Every row gives one point. Examples show where two turns around zero, p and q, send a point. Write where each new point lands after one turn and then the other. Backwards means that the second turn is done in reverse. Each puzzle has new turns, and all numbers are rounded.
In the rows, 128 means zero.

Turn p:
[125 151 151] -> [118 144 155]
[136 155 110] -> [138 159 120]
[126 129 136] -> [124 127 135]
[126 143 166] -> [116 132 167]
[100  87 107] -> [109  94  91]
[155 101  99] -> [163 110 100]
Turn q:
[118 145 154] -> [135 144 155]
[164 127 113] -> [153 118  99]
[137 127  92] -> [121 128  92]
[ 93 113 153] -> [103 122 166]
Where do these land?
p, then q: [146 109 125] -> [138 106 117]
q, then p: [113 121  95] -> [106 136 100]
q, then p: [136 119 177] -> [143 101 168]
p, then q: [117 163 115] -> [129 167 126]

Turn p:
[161 112 136 148] -> [147 109 145 156]
[ 94  89 119 121] -> [ 87  99 128 111]
[131 152 122 106] -> [144 144 112 110]
[144 116 158 145] -> [136 123 163 144]
[110 172 104 120] -> [126 165  90 120]
Turn q:
[139 106 136 118] -> [140 111 145 122]
[132 206 127 144] -> [116 203 103 126]
[121 143  98 114] -> [115 129 101 106]
[148  96 144 131] -> [155 108 152 135]
[133  98 149 124] -> [138 107 156 135]
[111 148 137 125] -> [106 145 130 130]
[113 100 104 140] -> [127  94 108 141]
Where do these land?
q, then p: [161 158 123 108] -> [162 145 113 101]
p, then q backwards: [134  85 114 114] -> [116  89 110 111]
p, then q: [125 109 105 148] -> [126 106 112 152]
q, then p: [113 109 152 149] -> [113 129 153 156]
p, then q: [115 178 111 138] -> [120 162  87 118]
p, then q: [119 129 162 111] -> [116 142 159 113]

Turn p:
[117 137 111 113 147 142] -> [108 134 111 109 139 136]
[143 159 128 137 116 152] -> [122 161 131 143 121 152]
[110 138 100 160 153 158] -> [ 82 136 100 151 144 130]
[157  93 118 119 111 111] -> [171 102 114 133 121 133]
[115 108 161  91  82  86] -> [164 100 167  95  84 112]
[109 122 150 132 162 155] -> [ 95 118 146 125 163 134]
[145 159 116 146 152 125] -> [126 165 112 140 148 118]
[128 108 140 126 100  95] -> [156 107 142 128 103 109]
Turn q:
[149 125 114 149 125 152] -> [146 131 102 150 129 141]
[110 177 126 135 112 128] -> [109 175 138 135 110 130]
[124  96 126  91 114 137] -> [134  96 121  94 108 135]
[123 105 136 166 136 119] -> [115 105 126 162 144 120]
[136 145 163 127 130 109] -> [136 134 169 135 130 119]
[154  71 107 118 129 103] -> [151  79 102 115 136  92]
[100 178 125 109 150 149] -> [107 176 139 104 139 160]
Where do these land?
p, then q: [159 143 116 131 146 184] -> [118 157 105 136 153 179]
q, then p: [106 142 147 107 128  97] -> [129 126 165 100 121 113]
p, then q: [124 132  92 150 102 166] -> [100 138  89 152 105 147]
p, then q: [129 131 114 125 128  99] -> [138 135 123 119 123 100]
p, then q: [150  98 142 143  74 123] -> [159 101 122 176 101 129]
p, then q: [116 133 152 136 156 105] -> [121 125 160 120 151 107]
q, then p: [112 117 133 104 164 122] -> [121 112 134  93 156 132]

Turn p:
[112 121 159 163 146  97 128 132] -> [111  99 148 166 127 105 143 119]
[126 127 116 131 142 147 165 136] -> [126 136 120 122 152 146 161 127]
[121  78 150 154 133 120 103 109] -> [128  67 132 144 125 129 109 110]
[115 158 101  83 117 170 112 158] -> [104 174 118  87 141 145 102 163]
[116 108 164 130 144  87 133  83] -> [135  93 137 135 124  83 134  80]
[128 127 101 102  95 139 105 147] -> [127 140 104 104 112 137 101 162]
[144 144  91 123 145 123 136 141] -> [145 159 109 142 148 130 132 143]
[159 160 124 137 151 152 135 130] -> [144 164 152 139 146 152 132 124]
[112 120 146 166 112 106 129  90] -> [119 101 127 152  93 122 136  88]
[148 137 128  92  95 139 133 155] -> [141 146 133  89 112 131 130 166]
Turn q:
[114 141 110 110 162 125 167 120] -> [130 138 104 132 155 110 171 117]
[111 106 150  99 123 133 106  73] -> [ 90 104 147 101 119 150 140  85]
[155 137 148 153 113 106 125 138] -> [152 139 156 143 108 118 108 131]
[121 122  92 107 121 132 160 101] -> [132 121  87 111 117 123 162 110]
[101 126 150  75 104 129  95 108] -> [ 76 128 149  77 116 137 132 120]
[166 134 126 143 141 141 114 170] -> [163 137 133 131 154 130  91 153]
[129  99 119 148 141 121 130 178] -> [143 100 125 147 145 109 112 170]
[116 144 142 153 123 154 161 121] -> [138 144 126 156 120 158 158 136]
[140 143 114 165 125 111  93 142] -> [129 141 124 154 120 117  77 130]
Where do these land?
p, then q: [104 102 128 158 102 124 146  99] -> [128  94  98 124  94 144 149 118]
q, then p: [117 154 123 107 111 117 108 144] -> [104 152 125 122 120 101 117 143]
q, then p: [124 134 106 114 112 116 106  93] -> [120 136  97 110 108 118 108 106]
q, then p: [127 104 152 115 126  82 150  97] -> [143  94 128 114 100  99 160 101]
q, then p: [145 130 139 112 120 163 110 143] -> [126 140 148 103 151 137 106 143]
p, then q backwards: [ 98  96 140 117 171  96 119 142] -> [112  96 113 122 176  97 120 150]
p, then q backwards: [166 167 123 130 166 149 154 160] -> [135 172 171 127 156 153 154 153]
q, then p backwards: [135 154  79 160 147 164 149 118] -> [139 126  55 145 140 124 138 110]
p, then q: [137 129 149 117 133 163 156 164] -> [135 135 148 116 163 136 164 155]
p, then q: [139 100 132 123 102  91 115 129] -> [145 101 130 114 101 105 104 140]
q, then p backwards: [115 140 139 155 118 142  96 118] -> [120 145 123 155 122 151  98 127]

Turn p:
[152 154 141 120 133  87 136 112 114] -> [157 153 135 122 123  84 131 120 117]
[152 138 146 175 128 127 123 126  83] -> [141 151 144 171 111 125 140 143  85]
[107 145 163 113 147 123 154 123 142] -> [108 142 166 105 139 111 136 110 139]
[128 101 112  87 115 123 117 109 100] -> [152  96 107  97 136 130 120 119  97]
[140  81 117 141 143 131 142 178 116] -> [128  97 128 146 156 136 153 182 130]
[126 155 129 141 111 148 128 158 127] -> [118 150 131 127 101 150 136 151 138]
[160 140  95  89 161 141 117 116 153] -> [173 140 111 115 161 145 116 107 164]
[ 76 158 116 128 113 140 160  93 149] -> [ 81 142 114 106 112 131 149  75 139]
[116 110 123 153 143 131 100 162 144] -> [104 125 122 152 145 140 105 163 140]
[122  99 138 133  87 130 103 102 151] -> [118  86 123 139  97 128  94 109 128]
Turn q:
[121 101 107  96 137 117 155 151 104] -> [131 110 107 109 136 107 155 166 107]
[118 112 131 140 134  97 125  93 154] -> [122 102 129 139 131 112 141  86 146]
[151 127 147 132 143 120 148 138 123] -> [154 133 147 132 135 120 142 143 138]
[117 121 115 124 154 162  55  93 120] -> [111 110 127 121 167 144  63  93  97]
[122 125 144 143  78 167 157 139  81] -> [143 142 131 148  80 164 140 156  80]
[137 142 133 100 122 134 114  96 152] -> [130 130 129  93 131 145 122  92 139]
[119 129 140 135 150 145 127 192 138] -> [109 128 146 137 137 133 113 188 151]
[123 142 110 138 148 153 130 126 151] -> [116 137 114 138 155 153 123 127 145]
[120 140 103 122 148 133  94 100 100] -> [117 139 117 122 160 119 104 103  92]
[165 129 131 139  82  95 156 145 148] -> [159 142 115 131  76 109 147 132 166]
[113 142 148 140 113  85 148 137 136] -> [113 138 147 139 100 101 159 124 146]
Where do these land?
p, then q: [103 156 112  89 128  99 155 124 113] -> [121 144 113  78 141 108 164 122 121]
q, then p: [139 145 103 150 143 134 153  85 101] -> [149 165 121 156 140 130 164 103 111]
q, then p backwards: [103  90 149 124 118 136 113 146 146] -> [117  90 147 128  96 139 122 143 144]
p, then q: [111 124 147 110  97  74 113 117 129] -> [116 113 124 101 102  74 119 113 113]
p, then q: [132 134 111 129 138 122 180 111 123] -> [143 133 118 132 140 127 181 116 135]
p, then q backwards: [172 119  97 158 139 163 121 133 153] -> [150 117 123 179 133 157 157 126 159]
q, then p backwards: [140 139  72 153 124 152 138 102 101] -> [133 141  75 151 146 127 102 102  97]
p, then q backwards: [146 129 147 144 108 150 121 150 126] -> [128 122 156 143 108 146 138 150 127]
p, then q backwards: [113 119 160 104 140  85 103 156 107] -> [131 125 132  97 152 120  93 167  91]
q, then p: [120 141 141 150 145 150 112 146 158] -> [ 98 136 146 143 132 150 100 128 147]
p, then q: [128 113 169  97 128 143  97 137 151] -> [127  96 163 103 122 137  88 127 134]

Turn p:
[113 153 140 119 155 158 169 123 163 125  91] -> [110 136 115 135 196 148 144 130 141 148 104]
[106 111 105 131 155 115 129 128 126 113 136] -> [138 125 119 111 141  98 123 122 149 109 138]
[147 110 111 124 112 120  96 101 116 120 124] -> [137 122 118 123  93 111 103 130 113 120 103]
[126 143 168  95 122 114 100 173 144 162 141] -> [107 148 161 117  99 158 127 143 157 171 157]
[108 153 131  98  73 106 118 165 150 160 163] -> [ 97 116 147 127  71 144 171 116 158 164 151]
[145 122 129 133 142 115 123  89 107 131 164] -> [163 139 139 117 115 117 112  90 107 120 126]
[164 100 126 121 104 104 128 113 126 113 114] -> [146 111 148 136 103 124 117 144 123 112  88]
[118 145 109 138 166 161 178 150 115 140  93] -> [140 131  95 119 192 146 161 155 121 123 141]
[145 125 114 125 128 148 115 111 111  90 143] -> [133 132 104 133 116 137 104 108 122  92 116]
[138 107 139 142 107 111 123 103  95  84 140] -> [126 119 151 132 108 115 107 113 103  76 113]
[102 111 131 145 157 172 152 116 123 143  95] -> [126 107 105 119 192 127 116 139 105 140 137]
[101 183 137 130 119 118 125 166 154 160  98] -> [ 85 157 128 133 134 129 176 156 139 172 143]
[151 102 123 162 123 122 108 127 134 123 162] -> [154 122 134 162 103 108 104 117 127 118 146]
Turn q:
[112 146 111 104 106 141 154 164 129 144 146] -> [159 161 117 113 123 141 126 160 135 146 154]
[110  87 161 130 108 104 133 148 154 125 133] -> [ 94 117 142  82 130 117 151 158 121 130 131]
[141 119 130 112 137 161 107 161 110 122 116] -> [158 102 128 137 150 127 102 155 115 120 128]
[161 137 138 106 138 163 127 106  95 110 152] -> [170 127 165 142 129 118  99 102 124 105 137]
[123 141 170 161 125 102 112 114 117 110 131] -> [ 76 131 161 147 125 134 127 123 114 114 127]
[ 94 138  97 155 100 100 148 156 153 119 151] -> [100 154  94 121  89 128 152 158 135 136 163]
[105  99 108 143 160 100 133 173 135 169 151] -> [103 131  83 110 172 107 139 142 142 151 169]
[ 91 135 147 117 159 106  96 113 134 117 131] -> [ 93 151 121 125 153 122 120 126 133  88 103]
[171 147 147  88 116 111 129 121 113 113 116] -> [147 145 166 135 119 105 106 125 103 147  96]
[150 127 160 132 149 164  92  97 152 146 117] -> [124  89 153 130 146 144 103 108 168 117  95]
[133 141  89 131 127 119 143 102 158 102 102] -> [137 131 102 145  86 116 155 116 139 127  96]
[128 106 104 161  87 144 125 106 107 157 129] -> [128 100 113 112 107 168 127  94 111 144 156]
[146 141 101 123 152 150 167 103 107 131  90] -> [177 127 121 165 135 135 158  96 125 140 111]
Where do these land?
p, then q backwards: [138 117 124 103 153 150 133  86 158 159 129] -> [158 126 110  99 131 132 122 120 126 181 102]
p, then q: [ 89 124 122 114 164 139 120 114 175 155 148] -> [112 141 103 101 146 119 118  90 177 147 108]
q, then p backwards: [134 107 167 153 123 146 122 111 168 149 127] -> [ 99 106 145  82 107 119 152 143 145 123 130]
p, then q: [141 173 112  95 172  98 146 196  86 124 120] -> [189 174 156 149 101 106 128 184 169 129 135]
q, then p: [147 123 126 117  88 117 103 144 148 127 113] -> [110 107 126 109  98 134 126 165 126 144 136]
q, then p backwards: [123 141 141 136  92 113 117 112 102 132 152] -> [126 142 168 123 121 135 101 125 104 128 147]
p, then q: [116  93 151 134 155 124 115  91 136 116 161] -> [ 92 121 141 120 134 114  95  94 129 111  94]
q, then p: [130 105 124 140 113 151  92 143 111 127 120] -> [135 107 114 116 112 128  91 138 131 108 146]
q, then p: [113 114 128 137 128 146 148 140 103 139  94] -> [162 117 115 126 153 151 125 134 115 113 143]
q, then p: [148 148 101 180 113 121 143 121 106 115 103] -> [137  90 124 152 126 109 144 117  76 124 150]
p, then q backwards: [121 132 126 137 111 106 131 123 108 105  94] -> [111 115 149 120 131 109 119 133 136  90 116]
p, then q: [127 140 147 120 128 161 127 107 158 108 143] -> [118 112 111 138 131 158 131 100 148 105 111]
p, then q: [138 146  96  97 125  92 168 177 106 109 159] -> [169 134 169 120  76 103 165 154 153 124 127]

Turn p:
[121 113 135  96 126 144 152 149 121 160 107 112] -> [142 122 134 125 112 106 112 154 150 170 115 124]
[167 124 103 153 114 134 137  81 164 113 162 138] -> [122  97 140 138 118 113 135  66 103  91 148 113]
[115 131 128 147 172 131 123 119 116 109 159 126] -> [137 120 115 108 141 171 139 123 136 113 153 111]
[103 121 129  99 126  99 152 157 126 140 119 130] -> [135 134 104 134 138  98 123 165 146 148 139 139]
[ 96 143 146 110 114 129 110 144 133 156 118 116] -> [107 158 129 126 104 126 130 153 140 155 130 144]
[137 126 129  94 114 130 120 150 118 141 135 127] -> [149 137 124 125 107 117 113 144 115 143 126 147]
[162 146 123 170 117 133 129 132 142 128 142 133] -> [138 128 145 163 123 138 154  99 111 113 127 121]
[124 139 135 112 127 105 127 129 113 160 107 106] -> [122 155 122 133 137 121 113 131 132 172 127 131]
[117 104 126 114 130 125 123 148 129 143 110 119] -> [127 133 126 136 121 121 101 155 143 137 122 125]
[131 112 138 130 137 121 109 123 112  97 124 129] -> [127 131 133 111 151 144 114 139 114 107 123 126]
[132 153 108 139 140 140 124 114 129  92 127 130] -> [128 130 111 111 133 139 149 104 122 102 110 114]
[160 132 116 137 144 130 136 111 166 143 129 165] -> [142 118 141 147 125 114 128  80 155 104 135 142]
[121 119 130 147 119 129 124 122 138  93 123 116] -> [109 127 134 124 137 128 136 137 115 101 122 105]
[133 130 154 139 117 138 134 110 119 102 134 137] -> [122 115 152 109 144 132 148 127 110 118 125 132]
[100 128 119 134 122 131 119 131  95 142 122 137] -> [111 117 109 132 129 152 126 144 129 147 116 146]
Turn q:
[127 157 117 147 125 116 120 132 135 137 153 138] -> [108 130 132 141 117 139 130 131 130 151 159 122]
[145 117 107 120 131 107 133 132  99  75 107 148] -> [139 151 125 132 179 104 125 163 130 109 140 146]
[126 114 106 108 144 144 139 135 136 141 134 131] -> [134  96 128 124 144 140 123 125 142 139 115 135]
[122 119 143 136 135 123 138 141 144 122 154 108] -> [134 127 141 130 124 119 127 123 133 145 119  90]
[115 136 122 143 126 125 118 135 122 143 149 126] -> [102 122 130 125 123 135 124 122 123 140 141 115]
[140 114 144 145 119 145 139 140 126 131 152 125] -> [133 116 147 143 132 129 130 111 110 123 128 102]
[113 129 136 136  72 145 140 127 134  91 121 133] -> [136 133  95 154 125 125 156 145 117  89 132  99]
[132 137 123  31 113 124 124 107 121 146 121 130] -> [171  91 107  65 118 133 156 147 132 126 139 168]
[123 129 140 140 144 132 136 143 114 123 115 112] -> [119 143 147 123 131 132 118 135 127 118 106 119]
[130 159 140 146 141 143 112 109 146 142 109 138] -> [124 145 129 144  92 149 116 114 143 121 133 149]
[116 109 142 118 130 126 141 140 134 145 135 141] -> [125  98 140 128 119 109 133 127 130 129 115 125]
[124 120 140 129 135 138 101 131 135 128 114 123] -> [132 131 119 124 113 125  99 123 125 119 119 129]
[157 122  90 144 137  91 134 143 119 128 119 128] -> [117 145 134 141 165 122 125 143 111 165 127 151]
[121 130 142 148 141 133 116  76 129 140 108 110] -> [120 163 117 117 109 132 129  83 142 118 117 143]
Where do these land?
q, then p backwards: [136 121 140 165 140 181 135 136 125 115 136 116] -> [162 111 116 172 150 131 105 122 138 120 114 117]
p, then q: [100 112 135 120 126 122 123 119 145 134 117 179] -> [128 107 115 157 121  91 114 143 159 127 138 124]
q, then p: [126 134 120 142 118 132 142 153 127 139 159 118] -> [123 118 140 126 119 144 124 146 133 157 135 104]
q, then p: [133 132 114 122 126 120 133 138 142 162 107 137] -> [121 105 133 149 127 129 122 138 142 132 112 154]
p, then q backwards: [150 136 132 111 130 165 126 130 114 115 103 124] -> [131 113 149 109 145 132 141 135 132 141 112  93]
p, then q backwards: [125 153 133 145 138 129 142 125 166  97 118 107] -> [105 126 152 143 115 124 156 107 113 102 144 111]
q, then p: [140  94 113 125 121 106 123 142 142 148 124 113] -> [126 127 117 146 144 138  94 121 139 155 118 141]
p, then q: [128 123 121 134 126  95 134 119  96 104 110 137] -> [112 133 142 116 152 130  96 131 153 130 119 148]
q, then p backwards: [ 91 130 146 138 132 147 107 138 121 125 157 115] -> [117 104 112 133 144 144 122 103 150 118 131  96]
p, then q backwards: [126 133 135 135 105 132 137 120 140 122 137 110] -> [123 128 144 139 111 113 135 134 119 137 143 128]
p, then q: [129 134 111  96 138 128 156 108  99 127 137 133] -> [138 105 120 109 151 122 128 114 126 151 127 163]
q, then p: [143 141 105 119 123 126  94  96 135 135 109 116] -> [135 114 104 125 103 131 129  93 125 123 116 159]
p, then q: [126 122 154 128 137  96 118 103 103 123 109 142] -> [121 116 150 113 118 126  96 125 166 123 135 143]
p, then q: [142 128 135 111 131 112 121 164 137 147 168 146] -> [135 120 148 160 137 129 132 127 103 137 174 122]

Turn p:
[154 125 120 138 134 127 125 104 147 154 134 161 108 124] -> [149 137 132 130 137 131 173 131 124 143 138 147 115 151]
[124 124 102 122 122 101 123 111 121 127 109 121 143 117] -> [142 138 108 121 120 134 126  98 135 141 119 129 120 105]
[108 134 142 124 128 147 135 103 114 146 132 111 134 153] -> [141 124 141 135 110 124 127 114 120  97 126  97 132 143]
[131 127 113 135 104 114 122 133 107 111 158 121 126 113] -> [124 134 125 134 106 119 121 136 108 139 145 141 128  92]
[122 122 144 121 137 133 115 129 145 125 107 160 128 111] -> [126 128 141 137 158 124 125 119 136 150 110 141 123 147]
[149 129 130 108 123 115 115 122 140 121 141 134 109 136] -> [131 134 125 114 133 100 136 132 129 125 144 148 113 132]
[118 140 125 147 109 129 112 148 134 109 122 142 134 122] -> [116 126 113 160 133 127 109 137 132 147 131 136 128 126]
[130 113 149 147 147 132 118 129 126 132 141 122 122 132] -> [133 104 152 132 139 132 135 133 130 120 144 128 137 125]
[121 111 113 121 150 146 125 122 118 137 161 128 163 122] -> [119 141 157 121 119 161 120 102 109 119 149 132 136 128]
[125 126 130 156 120 135 141 135 132 144 129 122 104 115] -> [128 111 134 137 113 136 149 154 130 143 122 120 130 128]
[117 111 118 119 117 130 135 139 131 117 110 132 145 133] -> [117 125 113 126 122 133 111 112 131 131 110 139 142 134]
[127 139 132 132 141 126 146 132 130  91 122 106 118 131] -> [100 126 119 128 139 120 132 138 142 106 118 118 130 103]
[108 139 115 113 124 127 131 125 144 140 131 107 128 140] -> [117 130 120 117 105 124 125 117 139 125 135 106 116 140]
[142 132 128 114 138 127 154 135 113 136 126 158 144 122] -> [133 155 125 113 147 139 130 131 104 133 115 130 147 137]
[125 137 133 122 132 133 127 128 113 143 119 141 105 151] -> [141 114 118 126 138 118 133 134 107 119 123 115 118 148]
[151 138 136 132 125 130 124 140 127 107 116 100 115 120] -> [126 124 124 125 132 123 120 158 149 113 120 134 117 104]
[124 129 146 126 125 124 128 142 134 136 118 109 152 135] -> [135 126 129 121 126 131 103 129 150 125 129 115 145 133]
Turn q:
[118 111 117 125 140 137 121 134 113 128 115 125 147 120] -> [126 119 114 111 145 127 123 149 120 135 122 133 141 126]
[149 131 122 126 123 124 123 143 156 124 119 138 121 130] -> [133 145 134 139 121 122 124 134 153 116 132 133 130 108]
[116 135 145 112 126 121 109 121 137 121 131 130 144 133] -> [132 135 139 126 139 138 119 123 120 107 139 122 145 140]
[131  98 121 123 106 117 129 135 114 120 127 131 110 133] -> [146 115 137 124 109 128 131 143 125 127 122 158 118 130]
[111 129 116 141 122 120 141 116 122 129 117 135 142 130] -> [120 128 126 133 138 112 142 135 125 134 118 131 133 151]
[127 138 119 141 126 121 123 112 117 172 139 135 145 117] -> [112 108 125 158 151 120 123 123 122 152 147 127 130 139]
[134 132 124 128 122 136 137 129 118 111 135 138 135 110] -> [123 141 130 128 133 126 135 123 110 135 116 140 129 115]
[120 118 141  90 134 129 135 136 174 117 131  94 142 117] -> [139 136 158  88 134 145 143 121 151 121 145 111 160 112]
[125 140 135 145 124 135 122 139 128 119 128 106 128 122] -> [106 126 133 127 113 138 127 131 125 126 116 112 134 121]
[149 141 140 126 135 111 138 133 126 120 125 125 148 136] -> [144 145 130 142 126 125 138 137 115 127 133 104 135 121]
[119 127 113 133 135 128 131 139 119 118 145 130 130 140] -> [119 131 110 124 124 137 145 135 120 122 134 137 121 130]
[127 105 142 137 137 129 130 118 138 131 134 137 145 129] -> [135 111 134 127 154 122 138 129 126 112 127 122 124 123]
[120 142 144 131 133 136 138 143 117 136 124 139 114 132] -> [121 141 128 125 128 133 116 132 126 135 126 118  99 135]
[140 143 118 134 139 129 111 102 122 142 121 130  31 128] -> [129 112 106 127  72 103  82  81 155 136 131 140  91 134]
[133 130 123 127 118 147 132 121 120 131 127 126 138 143] -> [135 128 118 139 136 145 132 126 130 135 113 130 131 134]
Where do these land?
q, then p backwards: [126 122 120 130 151 125 121 118 142 125 112 134 109 150] -> [136 136 130 117 117 119 123 123 140 128 111 109 128 157]
q, then p: [110 136 121 107 116 142 103 114 124 148 151 146 147 139] -> [119 126 140 150 147 150 138 110 106 104 149 132 125 144]
q, then p: [ 99 125 111 114 109 146 129 110 121 134 127 133 116 139] -> [132 126 115 133 138 126 139 108 120 114 128 135 124 168]
q, then p backwards: [139 128 152 148 120 141 142 140 119 118 121 142 149 133] -> [129 152 134 132 139 147 137 120 106 122 113 135 114 109]
p, then q: [137 101 128 134 143 113 117 139 134 143 123 137 125 107] -> [147 121 130 125 160 130 117 123 139 138 139 127 111 116]
q, then p backwards: [138 126 143 131 124 144 134 154 121 117 124 128 128 137] -> [138 143 117 129 132 141 134 130 113 131 118 115 125 108]
q, then p backwards: [120 128 127 128 141 103 139 143 111 119 124 135 154 140] -> [146 153 132 130 126 129 144 134 120 140 145 145 110 139]
q, then p: [142 140 115 151 125 129 143 145 131 125 123 135 120 115] -> [127 125 120 135 122 125 134 137 134 160 118 108 126 125]
q, then p: [113 146 146 125 109 110 107 120 112 127 149 119 141 142] -> [132 116 133 155 120 129 114 128 108  93 137 126 145 124]
q, then p backwards: [134 118 119 112 116 143 138 144 144 108 115 132 126 113] -> [154 118 133 117 127 122 140 123 130 119 123 119 137  99]
p, then q: [147 124 122 129 145 118 116 107 114 116 109 114 117 112] -> [135 137 134 111 125  99 116 111 133 138 120 130 121 102]
p, then q: [123 141 133 116 135 124 129 109 112 124 149 114 115 131] -> [130 129 144 117 102 125 132 118 104 135 131 124 130 128]
q, then p: [136 121 108 118 115 135 140 116 153 149 135 109 111 147] -> [124 139 134 130 110 130 158 127 151 127 132 145 140 158]
q, then p: [119 143 140 129 147 111 133 150 125 133 109 119 143 115] -> [125 123 131 109 120 125  99 138 131 131 144 102 126 118]
q, then p: [141 111 111 157 128 147 128 107 149 124 147 109 113 120] -> [121 129 135 131 112 130 154  99 144 145  97 143 141 123]
q, then p backwards: [125 137 151 121 123 118 131 131 137 138 129 143 135 108] -> [122 138 147 118 143 131 115 124 125 124 147 134 135 115]
